Every row gives one point. The points of each table are mixes of a few directions, plus a little noise. How many directions does each table use, and how many do they share? Where both have some left over, give the other angles between the two spaces (their principal angles), to ten degrees, smallest first.

First (6 x 3)
11.7	8.1	-30.7
18.7	-8.2	1.8
-15.7	-2.1	19.8
-19.6	-2.1	23.2
-19.9	8.6	-1.9
24.7	-4.4	-13.0
Second (7 x 3)
-23.9	9.1	0.4
6.1	-2.3	0.1
-21.3	8.7	0.6
-19.1	7.8	1.1
27.6	-10.6	-0.8
-14.1	5.5	0.3
44.9	-17.2	-0.9
Directions: first 2, second 1, shared 1

First (7 x 8)
10.3	1.8	-2.3	35.1	9.1	13.7	2.6	41.0
3.5	4.7	10.4	20.0	4.3	-6.3	-7.8	33.7
12.5	15.9	-13.5	2.8	-2.2	17.6	10.0	-1.1
-8.1	-7.8	5.5	-24.1	-2.3	-12.2	-6.5	-20.3
-11.7	7.1	7.8	-14.3	-13.1	-19.3	-1.8	-27.8
17.8	-7.9	-19.4	-27.6	12.6	27.6	2.9	-5.8
-24.2	-13.0	11.3	8.0	-8.6	-21.0	0.3	-20.1
Second (9 x 8)
9.5	15.9	1.1	-8.7	-33.5	14.5	-31.8	-0.1
-7.3	-16.9	9.2	8.7	15.8	-0.2	32.5	-1.4
-8.9	11.8	-15.5	-3.3	28.3	-20.5	-10.6	-4.6
5.9	7.7	-17.4	0.7	-4.9	-12.5	-8.7	20.1
22.4	-28.8	-8.3	-7.0	15.9	-13.4	-14.1	-13.3
-13.3	10.6	4.5	2.9	2.6	2.7	8.6	-0.3
-5.1	-19.4	30.3	6.0	-6.6	24.3	31.9	-13.6
8.2	22.7	-8.7	-7.8	-30.8	5.6	-35.3	9.8
-11.5	-4.2	5.2	8.1	12.5	-1.6	26.8	3.3
Directions: first 4, second 4, shared 0; angles 40, 50, 60, 80

First (10 x 11)
-4.9	-8.5	13.9	-11.8	27.1	10.7	11.9	-12.0	-3.9	17.1	-16.0
-0.6	-3.8	11.3	-4.0	15.6	1.2	-4.5	1.9	-12.8	6.8	12.0
-7.9	-2.5	1.2	-10.4	9.3	2.5	-5.4	6.4	-18.0	-4.5	17.6
-12.8	-1.7	-8.2	-14.8	3.4	4.7	0.1	4.6	-12.9	-11.2	9.2
14.4	-4.3	20.8	11.7	15.6	3.4	14.4	-20.7	22.0	31.0	-35.8
23.8	9.6	4.2	32.3	-25.1	-18.6	-18.2	9.4	13.0	1.1	16.5
25.2	14.7	-9.6	38.1	-44.8	-21.0	-11.9	6.7	29.9	-7.2	0.7
-7.2	-3.4	3.2	-10.9	11.6	2.6	-5.0	5.3	-17.3	-3.0	16.0
1.5	-3.1	8.1	-0.8	10.7	2.8	4.3	-5.8	1.1	10.2	-7.5
-31.8	3.3	-44.6	-30.0	-23.3	12.2	15.1	4.1	-1.2	-40.4	-12.0
Second (10 x 11)
7.0	-20.0	28.8	3.5	-17.8	10.1	11.6	-21.0	24.5	4.9	-28.0
0.0	-2.6	3.3	4.8	-1.6	0.4	-1.5	0.7	0.2	-0.5	1.4
6.7	-19.5	34.4	30.5	-2.7	2.4	-10.1	0.0	1.0	7.2	8.8
14.1	-11.9	34.4	5.8	9.3	1.3	-1.1	-11.4	4.8	20.7	-3.9
-14.5	29.4	-53.0	-19.9	10.5	-9.2	-3.2	20.5	-20.7	-16.1	18.1
3.5	-22.2	29.9	24.2	-15.8	7.1	-1.3	-7.1	12.5	0.2	-6.9
-8.8	16.3	-31.7	-15.8	2.0	-3.5	2.3	7.9	-7.0	-10.6	3.2
-7.7	7.0	-18.2	0.8	-2.1	-2.1	-3.0	9.7	-6.7	-10.7	8.3
-2.9	33.5	-44.1	-48.2	22.1	-8.5	9.8	1.7	-10.9	2.9	-2.9
2.6	-10.1	15.9	14.2	-3.9	2.0	-3.6	-1.0	2.4	2.0	1.8
Directions: first 3, second 3, shared 1; angles 30, 60
